Each row of a before or after table is a point. The points were changed in one or more steps. Then noise was added and the rows were shuffled. The steps act on columns, c1 being the first. Write out the steps. A step turns or swaps two columns, mirrors them in a line or flattens them onto one, adds a multiple of one to another, or multiplies or shifts one. Angles are multiples of 10 degrees, from the lower column toward the higher: turns from -170 to 170, lines from 10 to 170 but not 90. Use the fewest steps. Two steps may share a column if one is a turn and the other turns, adds or multiplies; they go together, in the order done. Otherwise the lowest column goes first.

Before, 11 rows:
[[-0.34 -0.18]
 [-0.12  0.25]
 [ 0.43 -0.35]
 [-0.38 -0.47]
 [-0.04  0.23]
 [ 0.38  0.27]
 [-0.33 -0.24]
 [-0.24  0.11]
 [-0.12  0.15]
 [ 0.34 -0.28]
 [-0.02 -0.09]]
After, 11 rows:
[[-0.09  0.55]
 [-0.09  0.02]
 [-0.08  0.43]
 [ 0.17 -0.15]
 [ 0.15 -0.22]
 [-0.59 -0.06]
 [-0.03 -0.26]
 [-0.36 -0.16]
 [ 0.08 -0.17]
 [ 0.41  0.20]
 [-0.33 -0.19]]
Steps: mirror c1 and c2 in the line at 30 degrees

Before, 8 rows:
[[-0.15  0.21 -0.09 -0.15]
 [-0.25  0.11 -0.02  0.04]
 [-0.05  0.54 -0.09 -0.05]
 [-0.41  0.23 -0.28  0.04]
 [-0.23  0.10 -0.29 -0.20]
 [ 0.27 -0.28 -0.13  0.41]
 [ 0.32 -0.16 -0.33  0.65]
 [-0.33 -0.04  0.20 -0.10]]
After (8 x 4):
[[ 0.26 -0.18 -0.25  0.54]
 [-0.24  0.03  0.09 -0.08]
 [-0.32  0.16 -0.07 -0.26]
 [-0.22 -0.27  0.15 -0.30]
 [-0.05  0.02  0.55 -0.05]
 [ 0.31 -0.33 -0.11  0.82]
 [-0.39 -0.24  0.28 -0.18]
 [-0.14 -0.04  0.22 -0.23]]
Steps: add 0.5 times c1 to c4; mirror c2 and c3 in the line at 40 degrees

Before (9 x 6):
[[-0.27  0.05 -0.36 -0.03  0.18 -0.17]
 [-0.72 -0.07  0.16 -0.39 -0.14  0.38]
 [-0.03  0.01 -0.41 -0.21  0.43  0.02]
 [-0.38 -0.41  0.27 -0.12  0.13 -0.14]
 [-0.25 -0.20  0.14  0.06  0.08  0.17]
 [-0.66 -0.19 -0.06 -0.32 -0.29  0.55]
 [ 0.15  0.26  0.26 -0.25 -0.35 -0.20]
 [ 0.05  0.19  0.31 -0.09 -0.50 -0.23]
 [-0.52  0.09 -0.14 -0.10  0.30  0.26]]
After:
[[ 0.22 -0.03 -0.31 -0.26  0.31 -0.16]
 [-0.02 -0.22  0.13 -0.02 -0.32 -0.13]
 [ 0.06  0.20  0.10  0.05 -0.25  0.12]
 [ 0.41  0.04 -0.29 -0.09  0.30 -0.14]
 [ 0.07  0.39  0.21 -0.12 -0.40 -0.09]
 [ 0.00 -0.13  0.00 -0.11 -0.59  0.18]
 [ 0.58  0.09  0.18 -0.32 -0.43  0.39]
 [-0.36 -0.22  0.18 -0.21 -0.24  0.01]
 [ 0.48  0.14 -0.01 -0.39 -0.54  0.27]]
Steps: turn c1 and c5 by 120 degrees; multiply c3 by 0.7; turn c2 and c3 by -130 degrees; multiply c6 by 0.7

Before, 12 rows:
[[-0.33 -0.11  0.65 -0.20  0.22  0.17  0.00  0.13 -0.03]
 [ 0.14 -0.14  0.15 -0.40  0.02 -0.57 -0.22 -0.03 -0.32]
 [ 0.30 -0.08  0.02  0.24 -0.10  0.40 -0.08 -0.14  0.31]
 [-0.34  0.07  0.10  0.08 -0.07 -0.35 -0.34  0.03 -0.13]
 [-0.17 -0.33 -0.23 -0.04 -0.15  0.08 -0.04  0.05  0.08]
 [-0.46 -0.17 -0.46 -0.55 -0.11 -0.87 -0.01 -0.13  0.33]
 [-0.28 -0.22 -0.36  0.16  0.30 -0.15 -0.64  0.19 -0.19]
 [ 0.22 -0.09 -0.01  0.56  0.10 -0.13  0.05  0.03  0.24]
 [-0.18  0.31  0.48 -0.13  0.09  0.18 -0.45  0.21  0.63]
 [-0.21 -0.33 -0.18 -0.36  0.06 -0.12  0.30 -0.09  0.35]
 [-0.23  0.29 -0.10 -0.23 -0.01 -0.34  0.14  0.34  0.25]
 [-0.22  0.18 -0.28  0.01  0.17 -0.17  0.00 -0.16  0.18]]
After:
[[-0.32  0.26  0.07 -0.41  0.18 -0.10 -0.11 -0.14  0.35]
 [-0.49 -0.02 -0.22 -0.30  0.44 -0.13  0.17 -0.87  0.33]
 [-0.34 -0.01  0.62 -0.26 -0.02  0.12  0.16  0.17 -0.03]
 [ 0.25  0.18  0.23  0.28 -0.07 -0.15 -0.06  0.39  0.31]
 [-0.05 -0.36  0.92  0.06  0.00  0.19  0.47  0.19  0.63]
 [ 0.16  0.18  0.16  0.33 -0.45  0.03 -0.22 -0.15  0.25]
 [-0.15 -0.26 -0.17 -0.09 -0.14 -0.17  0.05 -0.17  0.17]
 [-0.12 -0.35  0.09 -0.22  0.17  0.32 -0.06 -0.34  0.24]
 [-0.31 -0.19  0.01  0.24 -0.01  0.03  0.25 -0.34 -0.14]
 [ 0.09  0.19 -0.08 -0.16  0.25  0.00  0.36 -0.57 -0.32]
 [-0.35  0.12 -0.50  0.26 -0.35  0.20  0.60 -0.16 -0.20]
 [-0.28  0.25 -0.18  0.08  0.16  0.04 -0.01  0.09  0.09]]
Steps: mirror c1 and c2 in the line at 10 degrees; add 0.7 times c9 to c3; turn c4 and c5 by -140 degrees; turn c4 and c7 by 150 degrees; swap c6 and c8
